Each wall is flat, endless, passes through zero and stands at right angles to its row. A trip goes straight from one point to another. Which walls does it cross, in order?
In the rows, 128 means zero.

Walls:
(1): [102 170]
(2): [100 119]
(3): [ 98 124]
(4): [151 122]
Trips:
[143 111] to [ 66 100] => 2, 3, 4, 1
[151  87] to [160 189] => 1
[112  94] to [161 130] => 4, 3, 2
[154 122] to [115 100] => 2, 3, 4
[137 173] to [178 108] => 4, 1

Walls:
(1): [159 134 111 126 157  82 133 155 152 131 151]
(2): [108  97  54 172 109  90 109 154 135 153 125]
(3): [ 94 110 133 143 146 136  67 120 111 119  92]
(4): [147 150 124 111 125 102 117  80 153  77 178]
(5): [123 159  77 119 138  90 159 172 116 154 118]
(6): [134 129  97 111 201 136 147 117 136 113 145]
Trips:
[111 123 124  51 174 178 102 166 141 180 104] to [129 109 146  83  88 107 143 147 112 160 118] => 6, 3
[ 60 113 144 122 107 111 120 197 116 123 149] to [169 109 107 121 179  81  95  94 109 173  96] => 1, 6
[174 127 118 160 142 145 141 169 168 124 119] to [126 133 169  74 109 138 113 159 105 112 110] => 2, 6, 5, 1, 3
[113 149  92 116 133 100 140 113  83 139 140] to [105 119 138 139 135 132  83 133 101  46  97] => 3, 1, 5, 2, 6
[172 105 149 132 105 100 121 124 107 152 132] to [144 102 124 119 123  87 103  42 145  65 107] => 4, 2, 3, 1, 6
[141 159 121 129 131 149 105 104  70 112 163] to [132 114 157 190 138 172 165 129 149 106 171] => 3
[ 75 121 175 141 172  75 163 122 148 107  70] to [131 196 172  88  61 144 122 121 143 113 120] => 1, 6, 5, 4, 3

Walls:
(1): [127 126  74 103  87 153 150 130 105  99 116 142 145 127 120 107 101 102
 100 157 117 132 113 131 136 112 146  82 134 151 133 183]
(2): [107 103 185 155 165 129 106 113 183 111  96 135 105 148 119 122 106 109
 120 159 147 148  38  95 184  95 107 147 111 122 126 125]
(3): [105 142 154  97  76 161 163 106 165 150 109 132 131  41  93 115 131  79
 103  88 142 148 109  95 141 142 102 118 107 118 129 133]
(4): [122 114  91  91 148 181  99 147 106 109 193 112 138 200 112  74 160 164
 131 111  98 148 125 140 144 186  87 125 159 107 148 142]
(5): [119 176 116 122 134 163 133 149  97  89 228 125 132 150  84 153 129 176
 172 154 147 117 122 189 123 159  94 178 117 126 104  58]
(6): [ 96 120 132 114 123 148 128 134  75 157 171 127 137  92 131  84 129  59
 156 122 138  88 179 137  67 115 114 132 178 125 193 197]
(7): [146 115 147  91 142 127 120 113 118 146 110 107 116 121 168  90 140 129
  87 181 131 139 169 128 110  95 125 157 120 129  59 140]
Trips:
[130 163 156 139 136 100 121  39 120 152 131 148  95  92 124 116  97 125
 110 156 136 148 103 126 104 104  99 115 167 133 143  95] to [114 101  96 119 139 140  95  86  91 113 111 149  76 146 134 123 123 131
 208  82 130  84 157 196  75 106  89 137  69 135  95 134] => 5, 3, 2, 4
[157  64 146 186  34 171 114 121 152 194 108 143 112  77 149 136 115 176
 167 146 169 126 152  95 176 125  92 129 129  97 130 164] to [197 159 141 123 138 106  85 112 137 146  93  90 155 133 123 103 179 172
 128 134  94 149 134 175 132  82 138 156 111 137 142 129] => 6, 3, 2, 4
[125 108  98 159 108 104 157 180 103  92 142 170 126 119 137 168 151 112
 124 131  87 143 151  94 146 144 136 109 177 143 144 137] to [172 119 111 126 106 101 161 153 124 134 157  89 118 176 163 122 108 113
 129 120 162 139  82 114  99  90 105 143 115 106 144 143] => 2, 7
[131 156 148 141 104  54 124  97 154 106 100 155  93 102 131  82 152 187
 127 128 123 151 167 119  91  84 136 148 168 135 107 122] to [ 98 135 115 211 147 108 129 141 137 122  82 131 112 145 203 137  97 186
 123  75 155 108 149 154 167  94 116 115  95 134  88 165] => 2
[148  98 123 105 150 101 106 140 156 110 114 107 174 112 109 110 130  55
 112 107 154 113  78 135 109 107  84 171 126 129 131 153] to [ 91 115  78 131 144 142 150 123 135 142 112 135 157 170 103 115 102 132
 121 135 117 127 141 143 144 126 120  88 210 194 124 146] => 4, 7, 3, 2
